Each row is a point. Each copy is the shape, with its points in the same order, stretched, turned, moved and blurred by noise. Some copies are also mirrored. Which?

Shape (8 x 2)
[[-16  31]
 [ 27  -2]
 [ 20  41]
 [  6  -3]
 [ -9   6]
 [-18  -4]
 [  0  -4]
 [-18  35]]
Copy 1 (8 x 2)
[[  0  49]
 [ 48 -16]
 [ 58  49]
 [ 18 -10]
 [ -2  12]
 [-19  -1]
 [  7  -9]
 [ -1  56]]
Copy 1 is: only turned
Copy 2 (8 x 2)
[[-43  16]
 [ 25  32]
 [-23  60]
 [  5  12]
 [-14   8]
 [-14 -12]
 [ -1   5]
 [-57  18]]
Copy 2 is: only turned
Copy 3 (8 x 2)
[[ 46  12]
 [ -1 -34]
 [ 46 -35]
 [  2  -8]
 [ 17   8]
 [  8  23]
 [  4   0]
 [ 50  14]]
Copy 3 is: only turned
Copy 4 (8 x 2)
[[-43 -20]
 [ -3  27]
 [-57  18]
 [ -1   4]
 [-11 -12]
 [  3 -21]
 [  0  -2]
 [-46 -24]]
Copy 4 is: only turned

Shape (9 x 4)
[[-12 -24 -32  -1]
 [  7 -22  -9 -26]
 [-15  13 -50  19]
 [ 16  37   5  26]
 [-28 -14 -35   9]
 [-15  -9 -10 -47]
 [ -5  24  25  29]
 [ 12 -16   3 -29]
 [ 35   7   9   5]]
Copy 1 (9 x 4)
[[-14 -18 -21  12]
 [ -5  -4  25   5]
 [ 16 -15 -60  14]
 [ 30  17  -6 -24]
 [ -2 -29 -33  10]
 [ 21  -6  28  13]
 [ 27   1   2 -34]
 [  2   7  39   0]
 [  9  25  22 -20]]
Copy 1 is: only turned
Copy 2 (9 x 4)
[[ 19 -21 -21 -31]
 [ 21 -19  -2 -15]
 [  1  10 -18 -40]
 [ -8  43 -13  19]
 [  0 -16 -21 -35]
 [  6 -30  20 -29]
 [-24  29 -20  29]
 [ 22 -18   5  -2]
 [ 22  20 -18  21]]
Copy 2 is: only turned
Copy 3 (9 x 4)
[[ 48 -13  -1   4]
 [ 33 -11  29  11]
 [ 20 -20 -39  17]
 [-48 -13 -27  -3]
 [ 40  -1 -17  10]
 [ 33  -1  38  38]
 [-53  14 -11  -5]
 [ 14 -10  32  10]
 [-26 -21   7  -8]]
Copy 3 is: only turned

Shape (11 x 6)
[[ 17 -22   0  -2  27  -8]
 [ 14   5 -18  -6  -7  18]
 [ -7 -41 -15 -10  35 -30]
 [ 25  26   6 -20  -8  -4]
 [ -1  28   9 -10 -13  15]
 [  4 -10  -7  23  16 -10]
 [-20   3  12  17 -20  23]
 [-10   4  19  12   5  21]
 [-13  18 -10   2  10  14]
 [ 12 -14  10   1  24   7]
 [-22  20  -1  12  -8  13]]
Copy 1 (11 x 6)
[[ 23  -8   0   2 -23   3]
 [-13   2  21 -17  24  14]
 [ 31 -16 -18 -28 -60  -9]
 [-12 -22  36   6  26  -7]
 [-27   7  14   2  35  -8]
 [ -3  -7 -18  10 -14  19]
 [-29  33 -11  12  16   7]
 [ -7  21 -18  11  15  -2]
 [-11  -4 -12 -20  27   1]
 [ 21   6  -9   8  -4  -5]
 [-33  12 -15 -10  29   2]]
Copy 1 is: mirrored
Copy 2 (11 x 6)
[[  8  -8  33 -11  17   9]
 [  2   5  -4   3  11 -36]
 [  2 -39  32 -15   2  37]
 [  9   5 -21  24  35 -20]
 [ 14  13 -32  27  17 -27]
 [-13   6  23  -4  -3  11]
 [ -4  29 -25   8 -15 -20]
 [ 16  18  -2   9  -1 -10]
 [ 11  -3  -5  22  -2 -18]
 [ 17   3  26  -8  12   1]
 [  2  13 -22  23 -12 -16]]
Copy 2 is: only turned
Copy 3 (11 x 6)
[[ 22   7  -2 -17  10 -26]
 [-13  19  17  -5   3  -1]
 [ 34   2 -25 -39  27 -16]
 [  7   9  19   5 -17   9]
 [-21   6  16  13  -1   8]
 [  5  11 -18 -18  -2 -17]
 [-30  15 -10  20  15  -2]
 [-23   3   0  12  15 -20]
 [-28  -2   5 -10   7  -2]
 [  5   4   0  -7  14 -31]
 [-32   4  -5   6   4   4]]
Copy 3 is: only turned
Copy 4 (11 x 6)
[[ 11  22  18  29  21 -12]
 [ -7  -8  -1 -16  19   4]
 [ 34   8  31  31  -4 -40]
 [ 10  36 -10 -20  27  15]
 [ -4  12 -37 -20   4  11]
 [ 14   5  18  25  -2   7]
 [-26  -8 -28   0 -22  13]
 [-14   3 -27  18  -6   8]
 [ 14 -15 -32  -1  -2   0]
 [ -2  19   0  30  17  -5]
 [  4 -14 -37 -10 -19  12]]
Copy 4 is: only turned
